Rows are points. Each copy is the shape, with its points in the same order, stretched, turned, moved and blurred by noise. Some copies are also mirrored. Which?

Shape (9 x 3):
[[32,-8,26],
[-61,-15,-4],
[-87,-12,67],
[22,33,37],
[14,-32,56],
[64,54,8],
[-95,20,18],
[-23,-37,-2],
[28,-30,-7]]
Copy 1 (9 x 3):
[[55,0,10],
[-51,37,15],
[-34,87,39],
[51,26,-27],
[52,22,49],
[79,-6,-64],
[-70,76,-9],
[-16,10,35],
[29,-22,25]]
Copy 1 is: only turned
Copy 2 (9 x 3):
[[-33,29,20],
[-14,-54,-9],
[30,-65,44],
[1,38,10],
[-27,8,51],
[-16,75,-16],
[34,-65,-9],
[-41,-32,6],
[-60,12,6]]
Copy 2 is: mirrored

Shape (10 x 4):
[[-9,-24,7,23],
[-1,12,-9,-27],
[35,27,1,36],
[18,9,72,-38],
[44,-10,16,-18],
[31,-2,-9,-20],
[32,23,-6,-27],
[-15,-19,-25,-20],
[0,32,15,29],
[26,21,-7,12]]
Copy 1 (10 x 4):
[[-25,-12,-38,-7],
[-14,-20,27,7],
[2,35,-21,30],
[9,27,24,-66],
[35,-2,-4,-18],
[17,-18,7,5],
[15,-5,26,22],
[-17,-42,-4,6],
[-34,36,-6,19],
[-7,10,-5,28]]
Copy 1 is: mirrored
Copy 2 (10 x 4):
[[2,-10,-15,51],
[-3,-9,22,-21],
[-8,61,10,17],
[76,-13,51,11],
[51,16,-4,-11],
[19,13,-3,-25],
[9,22,23,-37],
[-12,-29,-8,-7],
[-18,29,36,40],
[-6,40,13,2]]
Copy 2 is: only turned
Copy 3 (10 x 4):
[[-20,17,6,-25],
[22,-9,16,12],
[-11,35,-28,42],
[24,33,95,2],
[32,42,16,-1],
[32,21,3,6],
[40,12,10,36],
[13,-13,7,-23],
[-25,8,7,36],
[2,19,-15,33]]
Copy 3 is: mirrored
Copy 4 (10 x 4):
[[5,-30,29,16],
[18,15,-27,-25],
[-45,-1,-23,51],
[8,87,43,-3],
[28,37,-5,37],
[28,17,-27,17],
[8,38,-44,6],
[42,-19,-11,-26],
[-52,-1,1,9],
[-21,4,-32,26]]
Copy 4 is: only turned

Shape (12 x 8):
[[13,18,20,3,3,41,22,-28],
[25,-6,-18,-13,-17,66,35,-29],
[16,9,-3,19,0,41,14,11],
[-22,-31,21,-12,4,-23,28,14],
[-26,-40,-19,9,14,10,6,10],
[-8,-29,9,-14,-9,-13,2,16],
[-16,31,-12,-34,15,25,-13,8],
[-24,-6,6,-4,-8,-39,7,-8],
[-9,-1,-1,0,-14,28,-38,6],
[4,-7,52,-7,2,43,18,-23],
[-3,-45,18,0,25,-32,7,-17],
[60,4,2,-5,0,77,15,-9]]
Copy 1 (12 x 8):
[[-8,-19,4,11,-38,-12,28,-42],
[-35,-9,-29,0,-62,-6,55,-25],
[-11,-11,-12,19,-27,-2,3,-3],
[-28,0,28,-43,12,8,7,2],
[-22,24,-4,-21,-10,29,-5,7],
[-11,-6,5,-40,7,14,-1,11],
[-25,-13,-35,-7,-11,-12,2,-51],
[6,21,20,-35,14,-8,0,-15],
[15,-3,-30,-14,-24,-2,-20,-14],
[-13,-35,23,-11,-43,0,22,-33],
[0,4,35,-31,15,39,18,-4],
[-24,-47,-27,27,-46,17,44,-15]]
Copy 1 is: mirrored
Copy 2 (12 x 8):
[[10,-1,-21,32,-1,32,24,6],
[34,-19,-48,-3,18,37,8,15],
[24,6,-31,22,24,6,-9,27],
[36,-5,42,1,-21,-25,17,1],
[40,-6,9,9,29,-11,-30,-6],
[31,7,27,-15,-1,-20,-10,15],
[-15,-8,-23,-1,41,-23,24,3],
[8,-3,27,-6,-30,-27,-6,-9],
[-6,-5,-5,3,57,1,-35,32],
[20,3,11,32,-1,40,35,22],
[30,20,38,-1,-24,3,-9,-23],
[27,17,-55,5,38,44,15,31]]
Copy 2 is: only turned
Copy 3 (12 x 8):
[[34,37,-42,-32,-13,9,-34,-25],
[49,36,-73,-36,-12,-4,-50,14],
[6,53,-25,-20,-20,-12,-44,-7],
[3,39,30,-1,-3,12,25,18],
[-21,45,-11,14,19,-8,10,29],
[-1,13,24,-16,1,6,10,24],
[2,-3,-2,12,-20,36,-37,5],
[1,1,8,7,-16,8,34,-7],
[-20,-2,-14,-31,7,8,-17,6],
[30,43,-21,-56,10,24,-19,-13],
[10,18,16,4,36,-9,28,6],
[46,37,-45,-51,-2,-15,-87,5]]
Copy 3 is: mirrored
Copy 4 (12 x 8):
[[5,-4,-18,-2,-35,-14,0,-71],
[11,-37,-32,-17,-29,21,24,-83],
[-6,12,8,7,-11,-4,30,-42],
[-51,-16,28,-2,4,11,-38,-12],
[-11,-26,10,38,8,34,-12,4],
[-25,-9,28,-19,12,13,-26,-1],
[1,33,-23,22,12,18,-14,-40],
[-38,-20,-7,-16,-9,0,-41,18],
[32,26,8,-6,-1,23,-2,2],
[8,3,16,-17,-35,-2,-20,-73],
[-6,-42,16,7,7,-15,-57,9],
[33,7,-5,-23,-10,-9,37,-95]]
Copy 4 is: only turned
